Rows are points. Any point is a mix of the corners, with weights that add up to 1. It lies inside the corners' shape when no weight is negative. Say inside or outside, and name the corners with a negative weight.

Corners:
(1): .10  -.63  -.10
(2): -.32  .42  .61
(3): -.10  -.30  -.22
(4): .30  .40  -.02
Points:
-.10  -.39  -.02 => outside (4)
-.04  .22  .05 => outside (1)
-.06  -.61  -.09 => outside (4)
.00  -.17  -.13 => inside

Corners:
(1): .22  .08  -.42  -.09  -.43  .16  -.04  .33
(2): .35  -.08  .25  .09  -.05  -.02  -.74  .04
(3): .11  .04  .00  -.03  -.18  .48  -.27  -.05
(4): -.52  -.21  .12  -.37  .01  -.37  .14  -.15
(5): -.77  -.73  -.06  .30  .80  -.55  .22  -.19
(6): .07  -.13  -.03  -.35  .25  -.05  .06  .44
(7): .42  .52  .35  .11  -.43  .13  -.07  .01
(8): -.05  -.94  -.04  -.02  .27  -.44  .20  -.25
(9): .57  .36  -.07  -.26  -.09  .07  -.36  -.46
Points:
-.34  -.01  .16  -.08  -.06  -.05  -.05  .11 => outside (8, 9)
-.09  -.21  .13  .10  .05  -.15  -.06  .07 => outside (9)
-.27  -.32  .21  .00  .19  -.19  -.02  .00 => outside (1, 9)
.21  .09  .09  -.26  -.19  .02  -.21  -.01 => outside (5)
-.21  -.25  .05  -.10  .18  -.22  -.04  -.02 => inside
.12  -.05  -.03  -.10  -.10  -.11  -.04  .09 => outside (3)

Corners:
(1): .42  .20  -.53  .26  -.05  -.23  -.12  -.11  -.10  .20  -.02  -.16  .18  -.74
(2): -.31  -.43  .28  .16  -.08  .30  .91  .41  .63  -.68  .25  -.68  -.25  .26
(3): .09  -.57  -.23  -.16  -.15  .12  .83  .39  .34  -.10  -.28  -.64  .14  .46
(4): -.15  -.27  .23  .05  -.12  -.15  .02  -.64  -.04  -.23  .27  .19  .11  .25
(5): -.68  -.20  -.04  -.03  .09  -.17  .01  -.05  -.07  -.31  -.10  .04  .05  -.02
(6): .45  .03  -.58  .15  -.28  .22  .18  .52  .07  -.12  -.49  -.18  .66  .19
(7): .09  .30  -.07  .31  -.07  -.42  -.30  -.13  -.20  .64  -.24  .54  .27  -.53
(8): .24  -.38  -.21  -.02  .12  -.42  -.40  -.09  -.26  -.34  .50  .60  .14  -.38
(9): -.36  -.73  .35  -.24  -.32  .94  .76  .11  .44  -.42  .16  -.25  -.39  .13
(10): .18  .03  -.61  .51  .50  -.29  -.27  -.03  -.05  -.15  -.62  .22  .02  -.31
(11): .28  .14  -.14  .15  -.08  -.47  -.58  -.03  -.17  .20  -.29  .14  -.03  -.34
(12): .10  -.30  -.33  .00  .12  .12  -.10  .30  .71  .15  -.07  -.31  .69  .46
(13): -.19  .02  -.15  -.03  .12  -.45  -.16  -.26  -.03  .04  .67  .30  -.34  .15
(14): -.21  .23  .32  -.36  .24  -.17  .10  -.16  -.02  -.25  .28  .28  .06  -.30
(15): -.11  -.25  -.23  -.08  -.12  -.42  -.49  -.45  .37  -.23  .18  .76  .16  -.15
Points:
.01  -.20  -.17  -.02  -.02  .01  .13  .07  .19  -.20  -.03  -.06  .15  .06 => outside (7)
.06  .16  -.21  .03  -.05  -.39  -.25  -.17  -.04  .25  -.05  .20  .26  -.19 => outside (2, 8, 9, 10)
.01  .06  -.04  .19  .05  -.12  .00  -.03  -.17  -.11  .03  .08  -.07  -.28 => outside (3, 12, 15)
-.05  -.17  -.02  .01  -.07  .02  .09  -.12  .10  -.11  .07  .06  .03  -.12 => inside
-.10  -.11  -.17  .09  .03  -.08  .04  -.03  .16  -.09  -.09  .02  .03  -.02 => outside (8)
.01  -.21  -.22  .04  .02  -.04  .10  .11  .20  -.09  -.07  -.04  .10  -.02 => outside (4)
-.06  -.22  -.10  .09  -.12  -.28  -.05  .03  .19  -.14  .01  .05  .12  .15 => outside (1, 9, 10, 14)
.11  -.12  -.14  .10  .01  -.08  -.01  -.02  .17  .00  -.02  .07  .19  -.03 => outside (5)
-.03  -.21  -.14  .02  .02  -.04  .00  .02  .29  -.08  .02  -.05  .27  .13 => inside

Corners:
(1): .04  -.22  -.10  .58  .31  -.48  -.01  -.16  .27  .25  -.13  .57  .21  -.24  -.24  -.28  .52  .06  .35  .21
(2): .48  -.13  .34  -.13  .00  .09  .51  -.27  .24  .19  -.25  .13  -.12  .19  -.17  -.15  .15  -.07  .32  -.02
(3): .04  -.07  -.01  -.12  .29  .11  .12  -.36  -.07  -.07  .37  .22  -.12  .09  -.01  -.57  -.38  -.17  .33  -.22
(4): .43  .23  .23  .12  .08  .09  .06  -.08  -.13  .74  .15  .26  .13  .32  -.29  -.35  .20  .13  -.24  -.33
(5): .25  -.38  .13  -.79  .00  -.18  -.33  -.29  .27  .41  .24  -.33  -.22  -.21  -.68  .42  -.14  -.16  -.01  .18
(6): .12  .11  .29  -.20  .12  -.03  -.14  .14  .36  -.05  .07  -.34  -.15  -.43  .35  .35  -.44  -.50  -.31  .41
(7): .11  .12  .33  .16  .19  .13  .19  -.20  .30  .28  .28  .10  -.17  -.13  -.02  .26  -.18  -.21  .46  .06
(8): -.01  .27  .14  -.25  .21  -.26  -.23  -.21  .32  .29  .12  -.21  -.37  .20  .08  .25  .16  .26  -.53  -.21
(9): -.03  -.21  .54  .21  -.15  .41  .12  .29  .28  -.32  -.09  -.12  -.37  -.28  .16  -.27  -.14  -.22  .15  .06
(10): -.11  .25  .33  .44  .15  -.02  .24  -.39  .26  .05  -.20  .83  .10  -.34  -.07  -.18  .51  -.24  .19  .48
(11): .21  .01  .43  -.61  .01  -.40  -.44  -.46  -.03  .70  .13  .12  .02  .03  -.47  .21  -.02  .22  -.20  -.21
(12): .36  -.09  .16  -.02  -.32  .25  -.18  -.05  .73  -.49  -.11  -.11  -.43  -.64  .14  .57  .33  -.45  .55  .22
(13): -.17  -.40  .00  -.26  -.46  -.26  -.19  .36  -.94  -.15  .30  -.02  -.37  -.09  -.25  .07  -.12  .39  -.48  .01
(14): -.06  -.12  .12  -.43  -.70  -.46  -.06  .86  -.52  -.48  .13  -.58  -.10  .27  -.35  .06  -.24  .02  -.52  -.09
(15): .39  .10  .24  .08  .20  .15  .20  .38  .08  -.30  .08  .18  -.50  -.31  .17  -.14  .14  -.09  .24  -.27
(16): -.09  -.23  .14  -.35  -.03  -.14  -.05  .12  .25  .03  .53  -.15  .01  .22  -.03  -.04  -.17  .02  .23  .17
(17): -.04  -.05  -.12  -.17  -.01  -.11  .18  .46  -.19  -.07  .19  -.27  -.14  -.19  .12  -.06  .07  .05  -.47  -.38
(18): .30  .14  .26  .33  .36  .29  -.06  -.15  .43  -.27  -.16  -.26  -.18  -.28  .39  .30  .43  -.04  .33  -.08
(19): -.23  -.36  -.23  -.26  .41  -.35  -.12  -.18  .31  -.17  .17  .31  -.68  -.13  .08  .23  .23  -.66  .15  -.07
(20): -.01  .07  .11  -.31  -.02  -.01  .09  .13  -.34  .37  .03  -.23  -.09  .34  -.10  -.24  -.13  .32  .33  -.19
(21): -.29  -.09  .18  .05  .19  .13  -.28  -.17  .31  -.07  -.28  .32  -.01  .28  -.29  .27  -.41  .37  .61  .03
Points:
.09  -.12  .23  -.12  -.23  .05  .06  .24  .05  -.43  .14  -.15  -.34  -.29  .13  .12  -.04  -.32  .06  .04 => outside (1, 4, 5, 8, 20, 21)
.12  -.05  .17  -.10  -.02  .02  -.05  -.04  .21  -.06  .04  .00  -.24  -.13  -.03  .12  .04  -.07  .15  .01 => inside
.09  -.06  .16  -.10  .06  -.04  -.05  -.02  .17  .01  .05  -.03  -.19  -.02  -.05  .10  -.02  -.01  .12  -.04 => outside (10)
.03  -.11  .12  -.16  .00  -.08  -.12  .00  .10  .00  .02  -.06  -.16  .04  -.12  .06  -.04  .05  .03  -.05 => outside (7, 10, 15)
.12  -.01  .12  -.17  -.09  -.05  .10  .19  -.17  -.08  .20  -.07  -.21  -.10  .08  .00  .03  -.11  -.13  -.08 => outside (1, 5, 8, 9, 21)
.13  -.03  .17  .26  -.09  -.02  .15  .18  .08  -.25  -.09  .08  -.29  -.30  .00  .08  .45  -.18  -.07  .04 => outside (3, 6, 11, 16, 20, 21)
.14  -.02  .19  -.18  -.09  -.11  -.14  -.06  -.06  .22  .07  -.10  -.12  .11  -.23  .05  .03  .23  -.11  -.20 => outside (6, 10, 15, 16, 19)
.08  -.02  .18  -.07  .09  -.04  .01  -.07  .21  .07  .05  .08  -.14  -.08  -.07  .01  .07  -.11  .15  .03 => outside (13)
.10  -.01  .16  -.14  .10  -.08  -.05  -.04  .14  .05  .12  .03  -.24  -.05  -.04  .04  .04  -.03  .03  -.08 => inside
